Every row gives one point. Each copy is the shape, with its points in the same order, stretched, turned, moved and blurred by noise. Is it also mirrored, or only turned?
In the rows, zero is written as 128.

Shape:
[[ 92 135]
 [168 140]
 [159 119]
 [182 130]
 [104  70]
 [110 180]
 [177  75]
 [117 154]]
Copy 1, 8 rows:
[[140 111]
 [115 182]
 [100 166]
 [ 98 190]
 [ 76  99]
 [172 144]
 [ 53 166]
 [147 141]]
Copy 1 is: mirrored
Copy 2:
[[154  87]
 [132 164]
 [120 159]
 [115 186]
 [ 96  72]
 [194 135]
 [ 75 156]
 [165 128]]
Copy 2 is: mirrored
Copy 3:
[[179 124]
 [113 163]
 [115 136]
 [ 99 155]
 [149  67]
 [176 174]
 [ 84 100]
 [164 153]]
Copy 3 is: mirrored
Copy 4:
[[ 83 111]
 [161 120]
 [156  92]
 [176 108]
 [ 97  49]
 [108 151]
 [173  47]
 [113 133]]
Copy 4 is: only turned

Shape:
[[152 183 181 154]
 [130 140 109 112]
 [ 92 185 122 164]
 [142  93 129 135]
 [114 192 199 133]
 [130  93  87 125]
 [118  91  92 133]
 [ 92 169 187 160]
 [142  81 111 112]
 [108  88  87  94]]
Copy 1, 10 rows:
[[140 101 232 164]
 [110 113 145 129]
 [ 77  59 194 147]
 [121 123 131 185]
 [100 123 248 151]
 [107 109  99 159]
 [ 97 105 103 169]
 [ 76 106 229 181]
 [120 135 105 168]
 [ 84 131  90 141]]
Copy 1 is: mirrored
Copy 2, 10 rows:
[[161 182 165 181]
 [120 147  99 123]
 [ 92 169 118 191]
 [141  94 131 129]
 [128 194 178 168]
 [125  85  84 126]
 [111  86  90 132]
 [100 169 182 178]
 [139  79 103  94]
 [100  88  92  89]]
Copy 2 is: only turned
Copy 3:
[[150 152 186 151]
 [153 114 124 119]
 [104 153 113 163]
 [139  69 151 122]
 [110 188 183 122]
 [138  60 107 111]
 [133  59 111 119]
 [ 82 160 180 139]
 [147  54 127  99]
 [140  69  95  86]]
Copy 3 is: only turned

Shape:
[[155 104 134  36 149 134 135 148]
 [151 123 151 117 127 156 102 161]
 [ 63  91 136 137 162 155 142 140]
 [121 106 127  42 142 155 108 131]
 [ 75 110 109 147 137 118 119 108]
 [153 149 123 148 169 149 156  52]
 [ 91 156 119 133 158 156 107 155]
 [137 113 107 140 170 107 214 165]
 [ 94 100 108 140 129 150 115  46]
 [148 146 143 146 166  84 117 119]
 [ 89 128 154 145 124 145 148 132]
 [121 146 137 125 131 115 163 145]
 [141 110 113 118  11 136 174 163]]
Copy 1 (13 x 8):
[[140 178 143 143 187 120 137 178]
 [133 139 157 134 125 127  82 151]
 [ 54  98 119 144 159 118 107 130]
 [116 188 109 162 171 120 116 162]
 [ 84  99  81 137 125  92 117 110]
 [116 150 150 156 130 146 168  44]
 [ 78 147 108 102 111 126  94 125]
 [118  78 159  81 172 125 176 155]
 [ 99 123  79 195 133 120 140  71]
 [137 140 161 101 124  73 123  94]
 [ 72 112 144 150 104 113 115 136]
 [103 115 158 115 108 103 146 155]
 [150  64 121 171  64 130 128 223]]
Copy 1 is: mirrored
Copy 2:
[[176 125 137  24 160 127 131 169]
 [170 127 160 115 115 149 113 163]
 [ 85  85 146 125 162 147 155 153]
 [149 115 130  37 155 151 101 161]
 [ 90 114 114 135 133 112 119 128]
 [173 156  79 146 167 160 151  94]
 [116 134 130 149 157 144 104 181]
 [138 128 112 116 163  84 219 187]
 [114 107  83 124 125 160 113  85]
 [167 159 135 147 155  80 124 113]
 [ 98 140 154 132 131 148 156 137]
 [123 164 137 114 141 112 164 156]
 [113 163 131  63  15 132 175 180]]
Copy 2 is: only turned
Copy 3 (13 x 8):
[[145 134 111  70 194  82 120 148]
 [150 124 118 115 117 120  96 163]
 [114  97 120 153 161 144 170 178]
 [113 125  97  69 189 119 121 143]
 [ 89 112 105 163 140 127 165 127]
 [157 160 141 157 176 168 120  79]
 [105 151 120 154 122 145 134 176]
 [184 150 112 171 167  88 189 155]
 [ 98 100  98 141 169 180 145  78]
 [139 143 150 176 136  91 117 116]
 [126 110 148 140 115 139 167 141]
 [142 149 146 132 129 104 161 132]
 [173 112  77  66  61 100 179 109]]
Copy 3 is: only turned
Copy 4:
[[175 129 118  43 147 102 161 174]
 [160 105 136 100 113 131 103 171]
 [104  80 132 144 183 129 144 145]
 [139 113 129  41 153 132 154 172]
 [ 81 108 111 133 151 129 133 103]
 [167 138 165 124 163 150 151  56]
 [117 128 122 130 165 167 104 161]
 [181 140  92 171 155  98 186 147]
 [ 87  93 150 105 143 151 153  57]
 [159 144 118 128 149  97  93  99]
 [109 110 161 154 145 125 133 141]
 [143 149 134 144 137 111 144 151]
 [116 133 143 140   7 107 182 179]]
Copy 4 is: only turned
